Each row of a before or after table is a point. The points were changed in one or more steps. Then noise was added and the rows were shuffled. The steps act on columns, c1 being the first. Write out the steps. A step turns or swaps two columns, mirrors them in a line or flattens them onto one, adds a multiple of one to another, or multiplies or shifts one. Angles are multiples of 10 degrees, from the lower column toward the higher: turns from -170 to 170, lines from 10 to 170 but not 90. Use the fewest steps. Two steps may share a column if one is a turn and the other turns, adds or multiplies; they go together, in the order done. Otherwise the lowest column goes first.

Before, 9 rows:
[[-44  48 -16]
 [-63   4 -28]
 [ -7  59 -26]
 [ 26  41  45]
 [ 28  -9  39]
 [ 14   3  21]
 [-47  -4  67]
 [ -9  29  29]
 [-32   9   9]]
After:
[[  9   7   2]
 [ -1  63  -3]
 [-14  48   0]
 [-28   5   1]
 [ -4  29  -1]
 [-21  -3   1]
 [-15   6   5]
 [ 12  -9  -1]
 [  4  41  -3]]
Steps: multiply c1 by 0.4; multiply c3 by 0

Before (11 x 9):
[[ -1  13   7  12  11   7  -1 -10 -17]
 [ 11   8  -6  15  26 -13   4  -2 -27]
 [ 15   0   9 -14   4   8   8  -1 -12]
 [  6  -7  32   7  -8  -6   4   0  10]
 [  2   2  -2  -3  -1   2   8 -12 -26]
 [-10  21   3  17 -10  -2   9 -14  -9]
 [-12   4 -16   4   5   6 -13   4  -9]
 [  0  -3  -1 -12  17 -12   9 -23   5]
 [-15  15  -3  -2  12 -14   0  -6  -7]
 [ 20  -9  19  -2   7  -8 -27  11 -18]
 [-15  -2   7  16  16  -6 -21  13 -19]]
After:
[[  2  -2  -8  -5   2   1  11 -14 -26]
 [ 10  25 -19  15   9 -13   2  -2 -25]
 [-11   6 -48   3   4   6 -13   3  -9]
 [ -9 -13  10  17  22  -2   9 -14  -9]
 [ 20   7  56  -2  -9  -8 -27  12 -19]
 [-15  14  22  16  -1  -6 -21  13 -17]
 [  1  17  -2 -11  -3 -11  10 -21   4]
 [  0  11  23  12  13   7  -1 -10 -16]
 [ 15   3  28 -14   1   9   9  -1 -11]
 [-15  12  -9  -2  16 -15  -2  -7  -6]
 [  7  -8  97   5  -6  -7   3  -2  10]]
Steps: swap c2 and c5; multiply c3 by 3

Before (14 x 14):
[[ 36  39 -24  19 -31  18  47   8  27  27  -3  19  11   7]
 [ -2  42  17  -7 -17  25  43   2 -29 -18  14 -21  30  -1]
 [ 29  -2 -10   7 -38   2   2  -4  23 -34  -7  -6 -41  22]
 [ 17   2  20  -6  19  35 -11  -6  26  -7  18  31 -23  -2]
 [ 25  32  21 -46 -37  13  -4   3  14 -36   5  34  28   5]
 [ 34  -4 -28 -36   1  34 -11  17  24 -36   9 -26  -9 -28]
 [ 10   4 -17  -7 -11 -28  25 -29  -4 -11  -3  21  27 -30]
 [ 21   8   7 -42 -32  26  49  12  -8  33  33 -12 -41 -35]
 [-13  41 -29 -39  30  36  17 -20 -40   8  14  32  28  24]
 [ -4 -26   9  -7  19  18  31  11  -4  12  26  14   0   1]
 [ 38  -2   2 -47  -3 -33  31 -25  19 -12  30  13 -13   1]
 [ 15  25  -9  -5  15   7  16  22 -27  -8   0  31  -9 -29]
 [ 11 -12   3  -1  -2 -22 -13 -15 -27  -6   5 -32  21  10]
 [ -8  33 -38 -10  -3 -32  -3 -10   8 -32  39  33 -28  13]]
After (14 x 14):
[[ 25  33  52 -26 -24  13  -3 -38  13 -90   5  42  28   5]
 [ -2  42  43  -5   5  25  42  -6 -29 -45  13  -9  30  -1]
 [ -4 -27  23 -13  -2  18  31   0  -4  30  26   2   0   1]
 [ 10   4 -43  22 -11 -28  25 -21  -3 -27  -3  21  27 -30]
 [ 20   9  16 -31  -3  26  50 -31  -8  83  33   5 -41 -35]
 [ 37  -2   6  -3  -6 -33  31 -53  19 -30  30  11 -13   1]
 [ 36  40 -61   3 -15  18  47  21  27  67  -2  28  10   6]
 [ 29  -2 -25   8  -7   1   2   4  23 -84  -7  13 -40  21]
 [-12  41 -72  -2  -6  35  17 -44 -40  20  14  12  29  24]
 [ 17   1  50   2  -9  34 -11  -8  26 -17  18  16 -23  -2]
 [ 33  -4 -70 -33  12  34 -11 -22  23 -90  10 -20  -9 -28]
 [ 16  25 -23 -22 -10   8  17   7 -26 -20   0  17 -10 -30]
 [ 11 -12   7  13  13 -22 -13  -8 -27 -14   5 -24  21  10]
 [ -8  33 -95   4 -14 -32  -3 -14   8 -80  39  26 -28  12]]
Steps: multiply c3 by 2.5; turn c4 and c8 by 60 degrees; flatten c5 and c12 onto the line at 120 degrees; multiply c10 by 2.5

Before:
[[ 19 -43 -16 -12 -42  26 -15   7  24 -50  55  -7  25 -39  12 -25   7 -17
   15  21 -12  28 -12  18  21  52 -60  64 -48  17 -29  21]
 [-25  22 -16  -6 -11 -18  24  23 -18 -31 -39 -19  47  19 -23   2  36   3
    7  -6  27 -30   3  80 -24  -1 -29  13 -15   0 -24  20]
 [  7  34  -1   4   9  20   0  10  10 -13  -1 -17  30 -16  61  53  -4 -11
  -20  19  25 -18  12  -9   7  82  43  19   2   9  10 -26]
 [ 18 -17   8  -4   8 -29  27   2   3  15 -25 -49  21 -14 -11   7 -41   7
    1  -1  30  45  21  -9  -7  12   4   3 -32 -13   5 -23]
 [ -8  26  -8  31  12  33 -74   8 -14   3 -23   5   1   5  -9 -30   9  10
  -31  27  -4  -4   0  12 -17  12   6 -12  17 -38  30 -13]
 [-66  40  10  26 -81  40  56   4 -62 -24 -13  21   5   8 -52  20  19  -7
   16  39  11 -39  25 -32  -4  -6 -32  59 -37  30  17  18]
 [ -2  -6  -3 -36  11  13   3  20 -21 -51  33 -21  23   4 -33 -37 -46 -29
   22  30  14  47   7 -25  22 -18 -57   3 -22  31 -29   3]
 [ -7   3   6  23   8 -25  -5  25   0  34 -23  -7 -11  -1  -8  23 -25  -1
   39  33  28  26 -32  21   4  33  -1 -25  -9  38  -4 -10]]
After:
[[ -6  28 -15  32   9  36 -71 -14   8  -7 -21  -4 -16   7 -11 -36  14  11
  -29  24  -1  -6   3  11 -19  14   7  -8  21 -44  41 -10]
 [-25  22 -64  -5 -12 -14  25 -18  24 -38 -41   0  -4  21 -26   1  72   3
    8  -6  24 -29   7  81   6  -1 -33  10 -15  -3 -31  15]
 [  0  -9 -25 -31   8  12   3 -21  19 -24  31   0   7   3 -31 -37 -93 -34
   22  30  12  46   7 -24  53 -13 -62   4 -25  28 -39   7]
 [  5  34 -21   5  10  17   2   5   6  -4  -3  -4  18 -15  65  54  -8 -10
  -19  20  24 -20  11 -13  13  87  45  23   5   4  10 -27]
 [ 14 -13   2  -2   8 -31  29   1   2   7 -24  -2  34 -15 -11   5 -81   9
    2   3  27  41  22  -8 -19  17   9   2 -29 -13   7 -23]
 [-63  36  18  24 -77  43  53 -63  -1 -22 -11  -3  26  10 -52  21  38  -9
   18  43  10 -40  25 -32  14 -11 -30  59 -35  29  20  17]
 [ 21 -43 -53  -7 -42  28 -20  24   6 -21  53   3 -20 -36  11 -28  10 -19
   15  18 -11  33 -16  22  46  48 -57  68 -50  10 -36  17]
 [ -8   5  24  24  11 -25  -1   0  28  31 -22   0  10  -1  -8  24 -50   1
   43  28  26  26 -35  20 -18  35   0 -26  -7  39  -2 -11]]
Steps: multiply c3 by 3; turn c3 and c13 by 50 degrees; swap c8 and c9; turn c10 and c25 by -40 degrees; multiply c12 by 0; multiply c17 by 2; multiply c31 by 1.3

Before:
[[ -6 -19  25 -12 -13  22  -2   9  -4  16   9   3   3 -16  -1  16 -20  -1
   11 -21   2  -7   5  14  -7  11 -10  15 -18   9  -7  30 -14  -2  -5  13
    3   0   4 -11  -6  14  -5 -12 -11   2  -9 -25   7  -7  -7   0  -2  27
   -2 -14 -23   3  18   5  -4  -6  32  -4]
 [  7  -7   9  -7  37  12   8  -7  12 -12  -7   2 -18 -21  -7  13  18 -12
    6  14   1 -11 -12   9  -9 -10   0  21  46  25  -9  10 -13   3  -7  -4
   -3 -25   1  11 -15  24  -4 -13 -22  -1   8  10   1  -8   3   0   2  -6
   -9   2  17  -1  -2   2  -1  11 -13  -3]
 [ -8   3   2 -10  -5   1   2   1  22  11   2   0 -12  -3 -13  12 -47  31
   14   5   4 -11 -28   4  -7 -11 -19  19  32 -10  23   0  -3 -11   7  20
   12   1  13 -60  31  22   8  10  -4  18 -14  -8 -19  -3   8 -10   3  -9
   -6 -13  10 -19  -5   5  10  -9  -7  -5]
 [ 11 -12  -1 -11 -14   9  10   3  19  10  14   8 -10  -4 -11 -12  17   4
   13   8  11  -8 -19  13  26  -2   4   7  -8  15  -6   1 -40   6  -5  10
    4   8   8   8 -23  12   7  21  -2   2   2   9  -9   3   3  -5   2  -6
    3  56  15  -1  -9   5 -22  -8 -11   2]
 [ 16  -5  -9 -17  -5   0  -9 -11  -3  19  -8   6   4  41  -6  -6 -15  -3
   -5  13  -5  18  -4  13  15  17 -27  -2 -10 -95   9  -7   6  16  11   4
   15   3   4  12 -15  -2   7  -5   1  12   5 -26   3  -4  12  79   2  -2
  -35  -5  10   1  -8   1   5  11  -5  -1]
 [  5 -25  -8 -14  -1   1  -9  -6  22  16   9  22   8 -21   2  20  16   0
   11   2  -7  18  -6  13  -6   1  -9  21  -2  16  -8  -2  -8  -7  -5  16
    9   4   7 -21 -20   0   8  -8 -16  20   6  -4   5  16   5  12   2 -10
    8 -10  16   2  -4  34 -11   8   1  -5]
 [-16  18   8  33  -7  31  12 -11  -3   4   1  14   2 -15   4   7  12  -1
    8 -13 -23  14   7   8   6  -2   7  -7  -8  13  -8   1   7  13  -2 -31
   11  10   0  -7  32  22 -28  16  -3   9   0  15 -18  14  -4 -19   3  -3
  -26 -17 -40   3   5   3   5  -1  -2  -2]
 [ 18 -18  11   2  -2   4 -14  10  18 -40  -9  20   8   5  -4  14  17  -3
   -5   4   2   2  -3 -41  20 -11   3   5   9   9 -10  -9   4  13   7 -15
   -1   9   4  17  12   1   1 -13   1  19   8  -1 -21   7   4 -17  -3  30
  -10 -10  18  -6   3  10   7  12  -9   2]
 [ 19 -12  -7  23 -10  -4  12  -5  18  -3  37  25   1  -5  -7 -14  20 -11
   -9  -3  12 -11 -14  -7  24   7   5  22  16  16  -4   7  -2  -5  -4 -10
   -2   5   1  17 -10  -1   3 -13  -3  12 -11  14   7   2  13 -13   1   7
    6   5  12   4   0  10  -2  10  -8   6]]
After (9 x 64):
[[ -6 -18  25 -10 -11  21  -1   9  -6  17  10   4   1 -15  12  17 -18  -2
   11 -20   3  -7   5  14  -9  11 -12  13 -20   8  -6  30 -15  -2   3  15
    6  -1   6 -12  -5  14  -5 -13  -9   3 -11 -24   7  -7  -3   0  -2  28
   -3 -13 -23   4  18   6  -4  -9  31  -4]
 [ -8   2   3 -10  -5   2   3   0  21  12   0  -1 -10  -1 -17  12 -47  30
   14   5   5 -11 -28   5  -3  -8 -19  22  34  -9  21   1  -4 -12  11  20
   23   3  11 -61  29  21   6   9  -3  19 -14 -10 -20  -2  10 -12   3  -6
   -7 -14  10 -19  -5   4  10   0  -7  -5]
 [ 15  -5  -9 -17  -5   2 -11 -11  -4  21  -9   6   4  40 -14  -7 -12  -4
   -6  13  -4  17  -2  13  19  17 -26  -3  -8 -95  10  -7   6  16  -2   4
   29   5   3  12 -15  -2   7  -4  -1  12   6 -26   3  -2   5  82   0  -1
  -36  -4  11   1 -10  -1   4  13  -4   0]
 [-15  18  10  30  -8  29  11 -11  -3   6   1  14   5 -15   7   8  12  -1
    8 -14 -26  14   5   7   3  -1   6  -6  -8  14  -5   1   8  13   0 -29
   22   9  -3  -5  33  22 -26  15  -4   8   1  14 -16  16  -6 -18   5  -2
  -25 -19 -38   4   6   1   6  -2  -1  -2]
 [ 11 -11   0 -13 -14   6  10   2  20  10  13   9  -9  -4 -18 -12  17   3
   11   9   9  -9 -17  12  26  -2   3   6  -9  14  -6   1 -40   5   4   9
    6   9   7   9 -22  11   9  20   1   2   1  12 -10   6  -5  -5   2  -6
    4  57  16   0 -10   6 -22  -9 -11   2]
 [  8 -24  -8 -14  -1   2  -9  -7  20  18  11  24   7 -19  -2  20  15   0
   11   4  -8  18  -5  13  -5   3  -8  20  -2  16  -8  -1  -6  -7  -9  14
   20   3   8 -21 -21  -1   6  -8 -15  20   7  -4   6  16   6  13   2 -10
    7 -10  17   3  -6  34 -10  -1  -1  -5]
 [ 19 -16  10   1  -3   4 -13  10  18 -39  -9  21   8   3  -3  15  17   0
   -7   4   3   2  -4 -41  19 -10   3   3   9   8  -9 -11   3  11  -8 -16
    0   8   5  18  11   3   3 -12   1  20   8  -3 -20   6  -3 -17  -4  27
  -11 -11  17  -6   2  10   9  12 -10   3]
 [  7  -7  11  -5  38  15   7  -9  13 -14  -7   1 -18 -21  -9  12  16 -11
    5  17   0 -12 -12   9  -6 -10   0  22  46  25  -9  11 -12   4 -14  -4
   -4 -26   0  10 -14  25  -4 -12 -22   0   6  10  -2  -9   6  -2   2  -5
   -9   2  16  -4  -3   1  -2  -1 -13  -4]
 [ 18 -14  -6  24 -12  -4  14  -6  19  -1  35  24   0  -4  -8 -16  20 -11
   -9  -3  15 -11 -15  -8  26   6   2  22  15  16  -5   8  -2  -4 -11  -7
   -3   6   0  18 -11   0   3 -12  -2  13  -9  11   7   6   3 -13   0   7
    7   4  12   3  -1  11  -2   1  -9   7]]
Steps: add 0.7 times c59 to c15; turn c25 and c51 by -20 degrees; turn c35 and c62 by 60 degrees; multiply c37 by 2

Before:
[[ 27  21   1  -1 -29   2   0 -27  27   2 -35  -5  43  -9   7  -6  13   1
   38   1   2 -27   4  51 -35  34 -24  52 -50  17 -14  -1 -10  44   7  28
   36 -42 -17   8 -38 -23  17 -16 -12  43 -23 -33 -30  34 -34   4  18  20
   -3  21  11  -4 -59 -13 -12 -38   3 -35]
 [  4 -21  43  60  -4  64 -24 -17 -39   4 -47   1 -25  14   2  -3  -5  55
   22  -9   8 -41  29   9 -34  16  38   3  19 -40  26  -4 -15   9   8 -31
   13 -35   8   4  15 -29 -30  33  43 -31  32   8  26  -7 -49  -2 -30  -6
   14 -36   9 -13  19  14  -4 -22 -13   2]
 [  5  36   3  -6 -31  46  37 -29   7 -44 -27 -36  66  36  26 -11 -24   2
  -16   2  19  35  14  36  22 -26 -17  37  -9 -18   7   9  15 -28  15 -55
   24  -2   5 -28   2   1  20  11 -34 -32 -39  -6 -23  31  -2  -6 -29  25
  -10   3   3  23 -18  38 -23 -20  24  48]
 [-42  -8 -11 -13  28  40  14 -14   0 -26  39  48  17  -6 -29  20   7  21
   52  37  31  11   3 -16 -28  43 -40  34 -28   3  45  39 -11  39 -23 -53
  -18  15   7  10 -65  -9 -50  43   1  -6 -24  41  28  -7  23   2  -1   7
    6   3  19 -51  10  16  38  25 -55 -36]
 [-66 -37  13  34 -37 -24  34  40  10  44 -36  16 -27   5  26 -25 -32  18
   27  57  47  -1 -41  48  22  24  36   4  20  -8  48  28 -38 -35   3  -3
  -14   6 -17  42  19   0  -7  13  12   0  39 -14  24 -52  24 -17 -22  -1
  -16 -40   5  -1  10  -2   9   3   8  40]
 [-42  17  34  49  -8  33 -46  -8 -41 -27  39   0  16   7   8  41  11  -1
  -15  66  11  19  18  31  52 -33  -1  55  10  18 -43  -7   6  47 -38  26
   -1 -10 -25 -46   8  -3 -35   3  30   2  17 -52 -24 -46 -15 -36  20 -23
   -8  26 -34  26 -11  10  15  39 -18  38]
 [-43  -8  14  -2  33  17  34  14 -30 -20 -10  22  15  13  32  33 -26   1
  -21  64  -2 -27   3 -21  -9 -25   0  25   7   2 -17  51 -48 -14  35  13
  -36  46   9   6 -32 -19   9  10  -3  25  46  14 -20 -30 -15   2  -3 -25
   32  38 -14 -13 -12  11  43  26  23  46]
 [  9  35  36   3 -20 -13  25  47   7  26  36 -36 -10  44 -31 -50  39   0
  -30   3  -6  34  19 -20  42  -8 -17  21 -39 -22 -14  26  -2  -8  13 -53
  -36 -19 -80 -30  12   9 -30   1  32   3  -2 -22  32  -3  21   3  20  -9
  -35 -46 -54 -30  14 -12  23 -35 -35   8]]
After (8 x 64):
[[ 25  16 -21  49  -7  34 -28  -9 -42 -25 -50   0  14   7   7  40  11  -1
  -11  67  12  21  19  32  52 -35  -1  57  12  19 -44  -6  36  54 -40  26
   -3  20 -25 -47   9  -1 -35   4  31   2  16 -52 -24  33 -17 -37  20 -22
   -9  27  46 -22  -9   9  14  38 -20  37]
 [ -3  -8   3 -13  30  40  18 -13   0 -25 -38  48  17  -5 -30  20   5  18
   53  36  32  12   6 -16 -58  42 -39  35 -28   3  46  39  -6  53 -26 -53
  -20  28   7  11 -64  -9 -49  42   2  -8 -28  42  29  -8  22   2   1   8
    6   4 -22 -14   6  16  37  24 -55 -36]
 [ 61  19  -4   0 -28   3   9 -27  27   5  46  -4  43 -13   8 -10  14   2
   39   2   2 -27   7  50 -27  34 -24  53 -52  17 -12  -3   6 -11   9  29
   36  23 -16   6 -39 -23  19 -13 -11  44 -26 -34 -31 -21 -35   2  18  19
   -3  23  -9  24 -60 -15 -12 -36   1 -34]
 [-34 -38 -13  35 -36 -24  50  40  11  44  15  19 -26   8  26 -24 -29  19
   29  56  49   0 -41  49  14  23  35   0  20  -8  47  27 -11  48   2  -3
  -14 -47 -16  41  19   0  -8  11  12   1  38 -14  23  58  23 -17 -20  -1
  -15 -40  -1 -19  12  -2   7   4   8  39]
 [-56  -6  -9  -2  34  18  57  14 -27 -20  -1  21  14  11  33  31 -26   0
  -23  65  -3 -28   3 -21 -16 -25  -3  26   7   2 -17  51  -5  39  34  13
  -38  -3  11   6 -30 -19  10  10  -3  25  47  12 -19  29 -15   1  -6 -24
   33  36  18   0  -9  15  44  24  24  46]
 [ 34 -23 -42  61  -3  63   1 -15 -41   5  41  -1 -26  14   0  -3  -7  54
   20 -10   8 -41  28   8 -31  18  40   3  18 -40  27  -2  29  -1  11 -34
   13 -11  10   6  15 -28 -28  32  46 -29  31   9  24  22 -49  -3 -31  -5
   15 -39   6  15  20  14  -3 -22 -14   0]
 [ 10  38 -18   2 -22 -14  13  46   6  25 -34 -37 -11  48 -33 -49  36   1
  -28   4  -7  34  19 -18   3 -10 -18  20 -37 -23 -17  23 -22 -13  14 -53
  -33 -14 -80 -31  13   7 -30   1  32   2  -2 -22  33 -10  20   5  20  -8
  -35 -45  62 -52  13 -12  21 -35 -37   8]
 [-12  36  -5  -5 -30  47   4 -31  11 -44  35 -37  67  34  30  -9 -22   2
  -17   1  20  35  13  37  35 -28 -16  38  -9 -19   8  10 -39 -15  16 -53
   26 -21   5 -28   2   1  19  11 -32 -30 -38  -6 -24 -20  -3  -7 -31  26
  -11   2   0   1 -17  38 -21 -19  26  49]]
Steps: turn c1 and c34 by -70 degrees; turn c1 and c38 by 60 degrees; turn c3 and c57 by 160 degrees; mirror c7 and c33 in the line at 150 degrees; turn c11 and c50 by -160 degrees; turn c25 and c58 by -50 degrees

Before (10 x 64):
[[ -5 -29  -4 -18  30  -1 -15 -52  27  30  22   2   3 -38   7  -9 -25  37
   21 -21  -6  25   8   6  44 -10 -18   8  15  15  55  -9 -38  -9 -42   6
   53 -33  59 -14 -36 -23  27   4   7  -7  -2  -3  -6  17  -6 -28  48 -12
  -46   3  42  37   6   7  57 -11  42  17]
 [ 15 -10  18 -37 -32 -57   2   8 -14 -41 -53  -4  -3  -2 -21  22   8 -32
   40 -16  -6 -17  10  10 -12   6  16  10  31  23 -12   0  34  49   2 -55
   11  24 -24 -44  30  11 -29  17  26 -16 -55  11  -8   2 -10  20 -33  -5
   13   6 -11  -7  10  19  10   4  -3 -11]
 [-18 -23 -28  -9  53  29 -23 -61  15  28  10  30 -36 -25   4 -40 -11  34
  -14   3  -9  42   5  11  33 -11  -2   5  -9  36  50  26   3 -39 -28   1
   39 -30   6   0 -40 -49  33  41   2  13 -11 -10  -1  -1 -37 -20  43   0
  -29   2  37  41  -5 -13  37  -6  39  31]
 [ 16 -44  30   7  42  52  48  16 -27   2  17  56 -56 -31  20   0 -20  -5
   -6 -38 -11 -31  13 -41  32   0 -33 -34  22 -35   9 -10   8 -12 -57 -25
   17  -3  12  25  26   3  29  63 -24  21  -3 -37 -18 -67 -26 -19  59   2
   45  12 -29  23  20  13  15  15  19 -16]
 [ 37  22  -4 -47 -52 -35 -15  27 -13 -32 -13   7 -18  28 -11  36   9  -5
   42 -24 -14  15  11  -7   5  -6  11 -10  12  18  20  -8  16  37  36 -29
   25   6 -21 -16  56  17 -35   3  14 -27 -24  11 -16 -15  12 -19 -31   3
   40  -7 -26   1  -9 -11   9   9   5  11]
 [ 28  20  25 -23 -45 -36  14  14   0 -28 -12  25 -24  15  10   9 -11 -26
   56   1   8  -7   6   0 -16   6  31 -30  20  17 -44 -36   1  43   3 -13
   23 -12 -33 -25  24  22 -24  10   9  -7 -40   2   4 -13 -16 -17 -39   8
   -4   1 -20  -7   0  -8  11   6 -26  11]
 [ 24  22  -5 -15 -22 -47   8   6  19 -19  -9   0   6  20 -30  40  44  -4
   53  -3  24  10  15  -4 -17  -3  12   4  32  20 -38 -10  33   7  -7 -28
   14  -4 -26 -57  60   8 -39 -22   0  -2 -41  12  -5  -3  -1 -15  -9  25
   13   8  -6 -29  -4  29  -1  12   5 -11]
 [ 17 -21  42  24  41  15  30  10 -51  19  30  21 -62 -23 -12  24 -19  35
  -22 -30 -16 -39 -12   3  34  -6 -22 -61 -22   2  -9  -6  -1 -14 -21 -43
   36  -4  15  25  -2  -4  17  69  -5  19  -9 -25 -14 -63  10  -8  45 -17
   10 -10 -24  20 -13  -5  15  19   6 -28]
 [ 13 -28  -6 -11   4   5 -18 -39  18   0  24   2 -18 -29  10 -28   0  19
   11 -20  -1  13 -45  25  51  -8  -3  14 -38  13  47  28   4 -27   0  15
   34 -39  40 -14 -35 -36  50  26  -9   8   2   4  -9  19 -11 -25  44  10
  -25  33  34  21  25 -10  35 -34  10   2]
 [ 12  21   8 -42 -44 -26  18  15  -6 -14 -13   7  -1  20 -32  17  22 -24
   48  -1   2 -17  26   0  -9  16   9   1  26   5 -32 -25  25  13   2 -31
  -10  16  -2 -16  19  -5 -21   6  -7  25  -7  34 -14  16  -8 -20 -45 -22
   23 -19   7  -9  -1  15   6  -7  23  13]]
After (10 x 64):
[[ 35  23 -12 -45 -53 -34 -15  26 -14  54 -13  10 -19  29 -10  36 -11  -4
   41 -31 -14  16  12  -7   9  -6  13  -2 -20  18  19  -8  16  39  35   9
   26  80 -20 -15  57   1 -36   4  14 -25 -24  12 -17 -15  10 -19 -32   2
   41  -7 -27   0  -8 -10  11  11   4  10]
 [ 24  48  -1 -18 -22 -49  10   5  19  26  -9  -1   5  20 -30  40   9  -6
   53   2  24  10  13  -3  18  -2  12   6 -26  20 -38 -10  33   9  -8 -11
   15  51 -24 -57  59  19 -37 -23   0  -2 -40  12  -5  -3  -4 -15 -11  26
   12   8  -6 -31  -6  31  -3  11   5 -10]
 [ 19 -30 -21  26  41  14  30  11 -49 -33  30  22 -63 -23 -14  23   7  37
  -21 -31 -14 -40 -13   2   6  -6 -21 -72  17   2 -10  -3  -3 -14 -24  37
   36 -45  15  24  -1 -16  19  69  -6  18 -10 -25 -12 -62  13  -9  43 -18
    9 -11 -24  20 -12  -6  15  20   7 -28]
 [ 16  -1  18 -36 -31 -56   2   9 -15  83 -54  -5  -3  -3 -20  23  13 -31
   39 -10  -4 -19  11  10  27   4  16  -8 -27  21 -12  -1  35  48   0  -3
   12  93 -24 -46  30  18 -30  19  26 -17 -55  10  -8   1 -11  19 -31  -6
   13   6 -10  -8   9  20   8   3  -4 -12]
 [ -6 -40   4 -17  29  -2 -13 -52  27 -72  22   3   5 -36   8 -10   5  37
   21 -15  -5  25   7   7 -18 -10 -17   9   8  16  54 -11 -36  -9 -42  39
   52 -60  60 -14 -35  26  27   4   4  -8  -2  -3  -5  16  -6 -27  49 -12
  -45   4  42  37   7   8  57 -11  42  18]
 [ 28   5  -8 -23 -45 -37  16  16   1  33 -11  22 -22  14  10   8 -23 -27
   55 -10   8  -5   6  -2  11   7  30 -37 -32  18 -46 -37   1  44   2 -11
   25  79 -33 -24  26   0 -24  12   8  -8 -40   0   3 -13 -15 -19 -38   8
   -5   0 -22  -7  -1  -8  10   6 -27  10]
 [-17 -23 -12  -9  53  27 -23 -61  15 -68   9  28 -36 -24   3 -38  11  33
  -12   9  -9  42   5   8 -14 -13  -2  26  43  34  50  26   3 -37 -28  32
   40 -56   5   0 -41  26  33  39   1  12 -12 -10  -1  -1 -37 -21  44   0
  -26   1  39  40  -6 -12  35  -7  40  31]
 [ 12 -18   8 -10   2   6 -17 -41  18 -34  24   1 -17 -29   8 -29  21  20
   11  -8  -1  13 -45  27 -23  -8  -5  15  51  13  47  30   6 -28   0  46
   33  20  43 -15 -36  -6  49  25 -10   7   1   5 -11  21 -11 -25  44   9
  -25  34  35  21  27  -9  36 -33  11   3]
 [ 10  31   5 -42 -42 -24  17  16  -6  36 -11   6  -1  21 -33  16  -1 -22
   49  -1   2 -16  26  -2  13  16  10  -5 -10   6 -32 -24  26  12   1  -5
  -10  32  -2 -16  19  22 -21   6  -7  24  -4  33 -12  18  -8 -21 -45 -22
   22 -19   7 -10   0  14   5  -9  25  13]
 [ 18 -42  -5   5  44  52  47  16 -26  -6  17  57 -56 -32  21  -1  19  -4
   -7 -27 -11 -31  14 -43  -4  -2 -33 -45 -17 -37   7 -10   8 -12 -58  32
   15  -2  10  24  27  14  29  61 -24  21  -4 -36 -20 -65 -26 -18  60   2
   45  10 -28  23  18  13  15  16  21 -16]]
Steps: turn c2 and c17 by -50 degrees; add 0.5 times c17 to c20; turn c3 and c28 by -50 degrees; multiply c10 by 3; turn c10 and c38 by -120 degrees; multiply c36 by 0.4; turn c25 and c36 by 110 degrees; turn c29 and c42 by 130 degrees
